Every row gives one point. Two turns around zero, p and q, are shown by what they do to some points. Write where each new point lands after one turn and then the other. Backwards means that the second turn is done in reverse. Each puzzle has new turns, and all numbers are rounded.
In the rows, 128 means zero.

Turn p:
[175 117 177] -> [132 147 194]
[113 114 176] -> [ 86 148 152]
[129 181  69] -> [183 132  71]
[113  95 135] -> [ 98 108 136]
[110 133  82] -> [140 104  86]
Turn q:
[123  79  99] -> [ 80  98 118]
[199 143 114] -> [151 138  59]
[ 73  91 162] -> [117  88 190]
[133 172 145] -> [164 159 133]
[111 155 120] -> [127 158 142]
Where do these land?
q, then p: [161 176 100] -> [180 142  92]
p, then q: [ 96 112 169] -> [123 145 179]
q, then p: [ 77  84 170] -> [ 69 127 181]
p, then q: [167 125 119] -> [153 104 108]
p, then q: [140 144  82] -> [115 119  81]

Turn p:
[ 90 142 156  87] -> [145 169 125  82]
[135 127 132 113] -> [141 135 121 131]
[122 154 146 165] -> [108 132 173 130]
[159 134 136 143] -> [136 123 146 158]
[129 134  80 143] -> [ 88 118 106 147]
[110 174 148  99] -> [129 186 137 112]
[152  31  98 147] -> [148  32  89 138]
Turn q:
[123 121 109 152] -> [114 103 131 140]
[132 101  74  68] -> [ 73 156  70 119]
[149 176 164 135] -> [179 151 149 151]
[151  90 144 131] -> [147 105 102 102]
[ 86 152 150 154] -> [129 126 187 128]
Where do these land?
q, then p backwards: [155  94 139 106] -> [107 102 118  92]
q, then p: [118 163 134 116] -> [123 148 160 135]
p, then q: [167 128  86 127] -> [107  82 141 151]
q, then p: [ 65 162 110 136] -> [133 143 181  79]
p, then q: [113  70 150 103] -> [127 138  61 120]
q, then p backwards: [151 150 150 180] -> [175  99 159 141]

Turn p:
[111 104 161 135 109 135] -> [122 105 111 106  99 144]
[175  86 170 162 146 118] -> [147  66 137 127  94  85]
[143 105 125  80  80  81] -> [148 176 128  69 101 102]
[144 146 102  94  81 188] -> [166 139 132  88 181 175]
[120 205  89 172 135 121] -> [144 164 148 208 141 159]
[129 135 175 100 165 143] -> [ 84  97 166 111 132 128]
[ 74 115  74 153 179 111] -> [ 86 149  73 186 148 105]
Turn q:
[132 149 138 178  73 116] -> [ 64 151 161 139 121 108]
[ 90 171 123 151  85  75] -> [ 79 150 149 114 178  78]
[165  96  94  86 137 108] -> [183 117 119 116  94  93]
[122 115 124  95 130 169] -> [136 116  93 106 109 154]
[156 167 118  94 205 163] -> [203 163 125 110 137 188]
[ 86 114 128 199 100 115] -> [ 64 130 121 181 150 106]
[145  84 171  93 166 149] -> [167  69 129 130 108 170]
Where do these land?
p, then q: [ 98  87 116 168 145 126] -> [123 150  94 158 123  83]
q, then p backwards: [142  85 142 153 142  70] -> [178 137 131 167 175 121]
p, then q: [ 96 188 131 177 128  79] -> [ 46 169 149 149 126 143]
q, then p: [143 217 145 134 125 205] -> [ 99 125 168 112 187 219]
q, then p: [111  95 102 118 123 100] -> [139 150 113 139 114  86]
p, then q: [164 109 115  49 153 116] -> [175  95 155  91 186 119]
q, then p backwards: [107 118 143 128 117 186] -> [ 72 121 148 137 115 149]
q, then p backwards: [201 166 110 116 110 118] -> [159 151 147  96  90  70]
p, then q: [ 89  89 149 109 109 151] -> [139 124  69  97 120 118]

Turn p:
[142 115  98 122 133 159 105 143] -> [137  91 100 137 136 131 122 153]
[118 130 113 152 100 105 107 103] -> [117 154 115 155 110 112  96 122]
[ 95 136 124 124  79 135  92 116] -> [ 91 139 119 172 140 145  94 126]
[119 132 109 182 132 163 112 160] -> [168 128  98 176 151 121 145 142]
[137 132 169 103 155 103 140 136] -> [121 127 162  86 145 115 142 109]
[124 124 136 146 138 170 102  83] -> [159 108 156 163 123 140  91 136]
[ 87 158 140  66 122  87 190 105] -> [ 87 162 147  74 106 184 137  75]
[138  77 129 141 155 129 135 146] -> [140  91 131 132 112  96 162 126]
[178 109 153 135 130 132 163 177] -> [130 126 140 103 136 101 190 171]
[ 96 175 144  69 145  70 130  90] -> [ 99 155 146  70 134 152  84  63]
[173 120  93 169 117 156 131 150] -> [159 127  94 144 118 111 144 186]
Turn q:
[117 179 122  72 130 119 153 149] -> [141 139 179  99 126 139 102 179]
[100 141 111 128 132 177 129 113] -> [ 93 104 149 134 104 158 135 127]
[119 133  92  72 155 113 171 131] -> [118 138 166  66 104 105 114 151]
[193 115 138 176 163  90 102 156] -> [142 126  83 118 212  98 145 109]
[150 108 128 200 128  60  93 176] -> [167 133  69 146 186  85 187 139]
[127 114 142 143  91 158 147 125] -> [149 128 128 141 104 160 137  97]
[104 131 152 135 124 141 137  82] -> [ 99 154 118 148 102 153 115 118]
[125 126 119 117  92 151 110  89] -> [124 103 111 147  90 146 100 124]
[115 105 148 109 136 143 110 130] -> [119 127 150 154 123 109 117 109]
Where do these land?
p, then q: [128 127 120 103 104 115 142  63] -> [146 106 135 188 106 148 109 139]
p, then q: [142 137 115 110 110 137 152 139] -> [136 114 163 119 116 138 137 132]
q, then p: [101 138 190 122 161 171 112  71] -> [160 149 142 203 158 148  95  89]
p, then q: [126 139 127 225 152 135 128 129] -> [153 134  68  88 187 155 126 135]
p, then q: [182 120 129 108 112 128 124  82] -> [173 116 154 175 133 105 120 140]
p, then q: [159 140 113 111 112  77 139 134] -> [138 124 151 123 104 115 111 182]
p, then q: [113 111 123 123 109  47 141 176] -> [106 165 121  97  72 126 130 191]
q, then p: [134  88 108 114 138 173 107 138] -> [106 117 164 147  86 107 121 109]
p, then q: [104 140 114 127 193 167 125 154] -> [106 111 114  81 138 118 108  68]
p, then q: [116 137 108 114 102 114 101 164] -> [ 91 115 132 115 114 111 157 154]
q, then p: [104 131 159 152 115 143 137 158] -> [163 153 155 130 124 137 147 148]
